Every row gives one point. Two turns around zero, p and q, are shown by what they do to some points. Where does a point land after both, in the order given? Backwards means that the second turn is done in reverse. Each puzzle has new turns, and all numbers are rounded.

Turn p:
[  5 -28] -> [ 17 -23]
[ 3 41] -> [-15  38]
[ 7 13] -> [ 1 15]
[18  8] -> [13 15]
[-35 -35] -> [-16 -47]
Turn q:
[32 12] -> [17 30]
[-16 -33] -> [  9 -36]
[-46   8] -> [-41 -23]
[16 -6] -> [16  6]
[14 19] -> [-1 24]
Where do these land?
p, then q: [-28  -1] -> [-11 -26]
p, then q: [ 28 -16] -> [26 19]
q, then p: [ 10 -25] -> [27 -1]
p, then q: [-10  42] -> [-42   8]

Turn p:
[-18 -20 -32] -> [-13 -36  17]
[-17 -16  25] -> [ 6 17 29]
[-12  23  20] -> [-15  29  -2]
[15 12  6] -> [  6   9 -17]
[ 31   1 -19] -> [ 15 -19 -27]
Turn q:
[ 2 16  1] -> [-7 14  2]
[-18  21  -3] -> [ -7  20 -18]
[ 30 -27  31] -> [-16 -37  32]
[29 -7  8] -> [-3 -9 29]
[-37 -10 -20] -> [ 21  -2 -38]
[ -5   7 -16] -> [11 13 -6]
Where do these land?
q, then p: [-10  30 -16] -> [-23   5 -27]
q, then p backwards: [  3  -5 -48] -> [ 32 -20  30]
p, then q: [ -9 -20  23] -> [-28   1  15]
p, then q: [13  1 22] -> [-4 19 17]
q, then p backwards: [ 4 -6 19] -> [-13  -1 -16]

Turn p:
[-34  14 -23] -> [-17  25  31]
[ 0 26  7] -> [22 12  9]
[  1 -32  10] -> [-15 -29  -8]
[32 -8  6] -> [  9  -9 -31]
Turn q:
[ 7  3 13] -> [ 3 -1 15]
[ 15  35 -39] -> [ 26  42 -24]
[-22 -13  16] -> [-26 -14   6]
[  0 -25  10] -> [ -3 -27   3]
Where do these land?
p, then q: [48 15 17] -> [ 47   4 -25]
q, then p backwards: [ -4  -6 -16] -> [16 -6 -2]
q, then p: [ -6 -12   8] -> [-10 -11   5]
q, then p: [-38   3 -10] -> [-18  18  30]

Turn p:
[ -1  -1 -14 -36] -> [-12  15 -15 -30]
[-37  -6   4 -11] -> [-31 -19 -15  -2]
[-9 21  6 20] -> [-2  2 -3 31]
[  7 -27   5  12] -> [ 13 -22  15  -8]
[27 -3 34 -8] -> [-3 14 42 -6]
[ 22  21 -30  -6] -> [ 23  30 -20  -5]
[-9 -6 -4 28] -> [ 12 -21  -4  18]
Turn q:
[  2 -24  -4 -17] -> [  7  -5 -25 -13]
[ 13 -24 -11 -27] -> [ 22   1 -31 -13]
[ -2 -11  30  35] -> [-20 -26  27 -20]
[  5  48 -12   3] -> [ 7 28 26 31]
[ -2   5 -21  -1] -> [ 8  0 -7 19]
[-16   5  17   7] -> [-23   2   8  -4]
Where do these land?
q, then p: [ 13 -12  -9   8] -> [ 12  -3  11 -14]
q, then p: [-18  -3 -20 -29] -> [ 21   5 -32  10]
p, then q: [  1 -11   6 -29] -> [-13  23 -18  -3]
q, then p: [11 26 12 42] -> [-22 -14  43  14]
q, then p: [ -2   5  -5 -30] -> [  9  21 -19   8]
p, then q: [-5 -4 15 38] -> [ -1 -33  16 -19]

Turn p:
[-16  -8  -5   1 -18   9] -> [  4  -5 -22   4 -13   7]
[  4   3  29 -14 -13  -7] -> [-14 -25  16   2 -14   4]
[  3  -1 -13   5  48   5] -> [ -7  27   3   7  38 -16]
[ 4  8 19  9 26  6] -> [-4 -1 18 17 24  2]
[-10  15  -9 -10  -6  12] -> [ -1  14  -4  13 -18   0]
[  5 -18   1  -1 -15 -15] -> [  0 -17  -7 -21  -4   0]
[ 13 -12  -6   3  -9   8] -> [ -1   3  -6 -15   1  16]
[ -3  14 -15   9 -14 -18] -> [ 25   2   2  -7 -15 -12]
Turn q:
[ 29 -23  -3   0 -22   6] -> [ 18   3  -5 -24 -31  -2]
[-11  13  -1   2  -9 -19] -> [ -3  13   5  13   7 -18]
[ -5   5   6 -20 -13  -6] -> [-15   6  16   0  -9 -10]
[  4  11  19  32  13 -15] -> [25  7 -4 32  9  9]
[-13   1   6  11  12  12] -> [ -2 -17  -8  12   8   8]
[ 22   2  -2  -7   0 -13] -> [  9  21   8 -10  -4   5]
[-21   8 -12  -8   8  23] -> [-28 -15 -12  -3  12   3]
[ -4 -18 -12 -10  12  13] -> [ -4 -18   0 -22   7   5]
Where do these land?
p, then q: [ -3   1 -15  -7  -9  11] -> [-13  10 -12  -1  -3  -8]
q, then p: [-15 -19  -5  -6   3  11] -> [-16 -10 -15 -10   6  -6]
p, then q backwards: [  8 -14  -6  -1 -11  -5] -> [  8 -10 -12  -4   0  11]
p, then q: [27 18 38  6 26 15] -> [  6 -33   5  37  -2  31]
p, then q: [ -6  16  -1  25   1 -11] -> [22 14  1 -3 -9 16]
p, then q backwards: [ -3   4 -22  -2  -1 -21] -> [  6 -12 -15   4 -20 -13]
p, then q: [ -7  -6  11 -13  -9   0] -> [  1 -13  -2  -3  -2 -16]
